Rows are points. Each table stands for the endless flat space through its points: a line for two points, a plane for three, and so on. The two share one point or none. Which?

First:
[[  3.6  18.0 -29.5 -32.2]
 [ 14.1   5.0 -14.5  -8.7]]
Second (3 x 4):
[[ 12.6  25.9  -5.1 -23.7]
 [  7.2  12.1 -15.6 -14.1]
 [ 18.9  15.6 -23.3 -32.5]]
They share: [  9.9  10.2 -20.5 -18.1]

First, 5 rows:
[[ 11.6 -20.0   9.3   9.0  -0.7  25.8 -11.4  43.4]
 [-16.7  21.8  13.6   4.8 -21.2  27.0  18.8   4.4]
 [ 10.1   0.9  -2.5  11.8   6.3  17.1 -17.8  18.4]
 [ -7.4   6.5   0.6  -9.8 -11.8  30.3   1.3  24.8]
 [  5.8   1.5   4.2   5.2   3.8  18.9 -20.9  17.4]]
Second, 4 rows:
[[  1.9   6.1  14.0   7.3   9.8  12.4 -22.6  29.6]
 [ 10.4  -1.2  -7.4  -2.1  -9.9  33.5   2.8   5.3]
 [ 19.2   0.9   7.0  -8.6   3.8  26.0 -16.8  20.5]
 [  5.4  -0.6  12.5   7.0  14.3  13.8 -18.6  31.8]]
They share: [  1.8   5.0   3.5   5.6  -1.7  21.2 -10.2  16.8]

First:
[[-16.2   9.6  30.1   7.8 -27.6   1.3  -8.3  14.2  18.0 -10.0  17.4]
 [-25.0  11.2  29.4  -8.0  -6.8  -7.3   3.0   2.1   6.3  -9.7   7.0]
 [ -3.0  20.4  15.2  -1.5  -1.6 -11.1   6.1   3.2   9.7  -7.7   7.7]]
Second:
[[  0.4  23.8  31.2   1.0 -11.4  -3.9   0.6  13.5  16.5  -6.4  14.7]
 [ -8.4  20.9  25.8  10.3  -6.4   5.0 -10.4  11.8  29.9  -0.1   4.3]
 [ 24.2  35.0  16.6 -16.8 -33.6  -4.9  13.8  22.3   0.7 -28.6  32.3]
 [-26.0   7.6  33.9  20.8   8.6  -7.2  -9.1  -2.4  23.8  12.0  -1.7]
 [ -1.4   2.9  -7.4   4.5 -11.8 -23.8   2.2   8.4  15.9 -11.9   6.7]]
They share: [ -3.0  18.0  18.1   4.5 -12.0  -6.5   0.4   8.5  14.4  -8.2  12.3]

First, 2 rows:
[[ 12.3  -6.0   8.3 -18.2   0.7  -3.4  -3.3   5.0   1.6 -14.8 -18.3  -1.7
  -12.4  -2.8  -1.0 -11.6   0.1 -11.5]
 [ -8.5  -2.8  29.5 -23.8  11.5  13.0   3.5  -1.4   7.6 -10.0  -2.7 -13.3
  -27.6  15.6  -4.6 -19.2 -19.5   4.5]]
Second (4 x 18):
[[-10.4 -14.8   2.7  -8.9  -4.3  21.2   0.4   8.8  17.6 -28.0 -20.3 -15.9
  -17.7  13.9  -3.4  -4.8  -6.5 -21.9]
 [ 13.4 -16.3  22.5 -10.6  -5.7  -8.5  -3.4  17.6   0.0  -5.6 -19.5   5.0
  -14.3  -2.2  -1.8 -25.3  -3.8  -5.4]
 [ 42.8   1.7  27.1 -32.2  11.8 -32.9 -10.3  12.1  -8.6  18.2   0.3  25.1
  -13.8   0.6  -7.0 -32.7  -7.5  12.9]
 [ 30.9   5.5  11.8 -34.7  16.0 -14.4  -9.4   6.2   5.1   6.4   4.4  14.1
  -16.4  16.3 -10.3 -18.6 -11.1   3.2]]
They share: [  7.1  -5.2  13.6 -19.6   3.4   0.7  -1.6   3.4   3.1 -13.6 -14.4  -4.6
 -16.2   1.8  -1.9 -13.5  -4.8  -7.5]

First, 6 rows:
[[-25.0 -49.4 -11.5 -10.3 -15.7  -1.5  -9.8  -5.0  24.1   2.1  30.1  -5.2
   -8.9  -2.4 -41.0  -7.3 -25.1   8.4   2.8  13.9   6.2 -27.5 -21.5   0.5]
 [-16.7  -8.8 -18.8  -7.0   2.3  -7.7 -20.2 -15.1 -11.3  -7.7  -5.1  30.6
   -1.7 -25.7  -0.2   3.9  19.0  24.3  12.8  -5.4  31.8 -16.4  13.3   8.6]
 [-30.2 -27.8 -25.8  14.2  -9.3 -15.1 -15.0   4.9  21.7   9.9   7.4  -0.2
   -8.6  -4.0 -27.3   2.3 -21.0   3.7  -0.2  15.3   3.7 -23.8  -9.5  -7.8]
 [-23.8   2.9   3.9  13.9 -33.7  16.6  -2.3  -9.6   7.2 -47.1 -22.4  20.8
    1.8 -31.2  25.5 -44.0  13.3  -8.8 -24.4  21.8   5.9 -27.4  -5.4 -15.9]
 [  0.3  -4.3 -24.6   0.4  11.6  -1.9 -37.4 -19.1 -23.1 -11.0 -12.8  19.3
   -1.1 -16.2   3.6   6.1  23.7   9.7   8.5  -7.4  37.0 -12.6  21.1  -3.9]
 [-41.4  -5.9   3.0 -22.6 -12.5  -0.6  13.0   0.4   3.6 -25.7  -4.1  41.2
   10.4 -33.9   3.4  -3.9   9.0  24.5  20.3  -3.7  13.5 -17.4  -5.2  15.5]]
Second:
[[-18.5  -0.2 -35.5  -2.1  -4.2   0.5 -45.0  15.4  -0.7 -20.0  19.4  -4.9
    7.8 -12.8   5.1 -27.3   2.0  15.3   0.4 -15.6  18.6  -6.4  26.3  -1.2]
 [  1.5 -24.2   6.5 -11.3  -7.4  -1.1 -10.6 -35.0   6.1  -8.4  -5.0  27.5
   10.2 -27.2 -22.9   5.9 -10.0  10.5  -8.0  16.4  14.2 -28.0  -4.5  -8.0]
 [ -8.0 -10.4 -12.0  -3.7  -5.8 -11.8 -14.7 -18.2  -7.5 -11.6  -2.5  21.7
    5.6 -21.2 -12.7  -7.4   5.7   5.1   1.5   6.2  26.7 -22.1   2.7  -0.6]
 [ 14.7  11.2 -29.3 -14.9  10.6 -25.1 -26.0 -11.6 -35.7  -4.0  -3.4  20.1
   23.0 -12.4 -10.3 -10.9  14.0  -5.5   9.6 -12.8  44.2  -8.2  18.3  10.0]
 [-27.3   4.6 -40.5   2.1  -6.3 -15.6 -43.8  16.5  -7.4 -18.9  15.2  -5.6
    5.6 -20.3   1.8 -31.5  12.5   4.8   6.3 -19.4  30.9  -2.6  27.6   1.9]]
They share: no point
